Each row is a point. The points of each table are mixes of a few directions, plus a little noise. How many directions does each table use, and how many do they share? Where both have some left over, give the other angles between the two spaces (their principal angles), to ten degrees, smallest first.
(in the rows, 128 means zero)

First (6 x 2):
[[102 145]
 [178  94]
 [ 97 147]
 [ 99 149]
 [119 135]
 [179  95]]
Second (7 x 2):
[[117 120]
 [122 123]
 [ 88  98]
 [132 131]
 [157 148]
 [192 175]
 [ 89 100]]
Directions: first 1, second 1, shared 0; angles 70

First (4 x 3):
[[150 140 116]
 [ 46  99 125]
 [154 129 150]
 [162 142 121]]
Second (7 x 3):
[[136 125 148]
 [168 147 115]
 [ 82 113 122]
 [154 154  76]
 [175 126 185]
 [114 126 117]
 [ 67 104 134]]
Directions: first 2, second 2, shared 2

First (9 x 6):
[[116 214 126 126 115 215]
 [139  64 130 131 137  60]
 [130 113 129 129 128 113]
 [122 165 127 126 121 166]
 [130 118 129 129 130 117]
 [134  90 128 131 134  88]
 [136  76 130 130 137  75]
 [116 205 126 126 117 206]
 [132 110 130 129 132 110]]
Second (6 x 6):
[[ 89 179 243  88  73 134]
 [144 114  99 145 136 125]
 [152 118 114 155 113 124]
 [114 130 128 113 143 130]
 [129 105  71 128 175 127]
 [139 121 113 140 129 126]]
Directions: first 1, second 2, shared 0; angles 70

First (9 x 9):
[[ 90 194 148 159 159 103 176 160 143]
 [150  91 117 110 110 141 100 111 119]
 [161  71 112 101 101 149  87 102 116]
 [ 97 183 144 154 153 108 168 154 141]
 [128 128 128 129 128 126 128 128 128]
 [132 120 126 124 124 132 121 124 126]
 [109 162 138 144 144 115 152 143 135]
 [ 98 179 143 153 152 109 165 152 140]
 [188  25  98  78  79 167  54  80 104]]
Second (8 x 9):
[[185  29  99  81  81 164  56  81 105]
 [107 163 139 145 145 115 153 144 136]
 [112 155 136 141 141 118 148 140 135]
 [ 92 190 146 157 157 105 172 157 142]
 [142 103 120 116 117 137 109 117 122]
 [160  73 112 101 102 149  89 103 115]
 [ 92 191 147 158 158 105 174 157 142]
 [133 119 125 124 124 131 122 124 127]]
Directions: first 1, second 1, shared 1

First (9 x 12):
[[123  64 140  87 141 157 128 202 106 112 115  61]
 [ 97 117 108 123 114 122 101 104  74 249 117 164]
 [128 101 135 111 135 143 132 163 124 106 123  94]
 [162 157 148 120 112  92 121 154 129 121 128 158]
 [131 139 126 147 140 139 145 108 161  73 137 113]
 [134 134 130 143 145 145 151 118 170  47 138  98]
 [131 155 124 148 126 120 132  97 145 120 135 150]
 [128 163 119 136 102  89 103  94  97 223 126 203]
 [119 122 121 137 138 145 138 113 143 103 131 110]]
Second (8 x 12):
[[140 165 151 133 100 108 114 146 138 201 101 196]
 [114 151 126 116 112 144 129 117  85 157 132 123]
 [124  80 116 125 172  96 114 101 117  74 163  98]
 [146 184 160 122  99 162 137 130 121 108 125 129]
 [127  90 102 133 168  84 136 122 145  71 153 102]
 [152 137 110 148  82 163 120 119 140 166 105 159]
 [103  45 142 121 197 123 113 128 142  75 142  79]
 [119 172 118 129  96 143 161 160 135 171 104 136]]
Directions: first 3, second 6, shared 2; angles 60

First (11 x 18):
[[121 115 134 115 147 124 125 127 147 142 118 146 131 117 122 114 142 149]
 [161 141 157 142  75 113 179 161  83  97 167  72 163 175 147 146 105  88]
 [132 154 105 153 108 144 115 117 104 108 135 111 104 132 136 154 109  93]
 [123 137 109 137 132 139 108 115 129 125 122 135 108 118 127 137 124 121]
 [142 114 166 114 112 105 169 157 120 127 147 107 169 152 134 116 132 133]
 [104 148  74 146 152 161  68  87 139 131 102 159  66  92 122 144 121 123]
 [124  95 159  97 150 104 147 143 156 153 122 146 160 126 120  95 153 171]
 [112 171  57 169 130 174  60  78 116 108 109 139  51  99 130 169 102  90]
 [104 102 126 101 177 126 103 114 175 162  98 179 120  93 111  98 158 179]
 [129  71 197  72 151  81 182 169 166 165 130 144 201 138 117  71 170 194]
 [154 161 126 162  72 134 154 142  74  87 162  71 133 164 148 164  93  67]]
Second (8 x 18):
[[128  98  76 143 141 120 122 133 149 123  85 102 179 122 165 150 144 121]
 [118 146 207 134  83 104  82 103  62 168  81 124 138 154 138 121 131 109]
 [ 98 108 109 127 174 114 127 106 132 169 103 146 126  96 126 127 125 103]
 [114 111  92 154 173 150  86 106 182 158  74 137 149  99 147 122 152 147]
 [183 164 136 146 136 177 173 157 161  94 204 114 116 147 116 113 109 146]
 [ 93 120 144  77 136  79 156 117  68 147 149 164  80 111  93 132 102  90]
 [ 93 126 138 161  97 155 156 132 162 118 179 108 124 126 107 112 129 125]
 [196 153 123  81  84 126 122 169 108  47 150 129 111 168 133 147 132 183]]
Directions: first 2, second 6, shared 1; angles 90
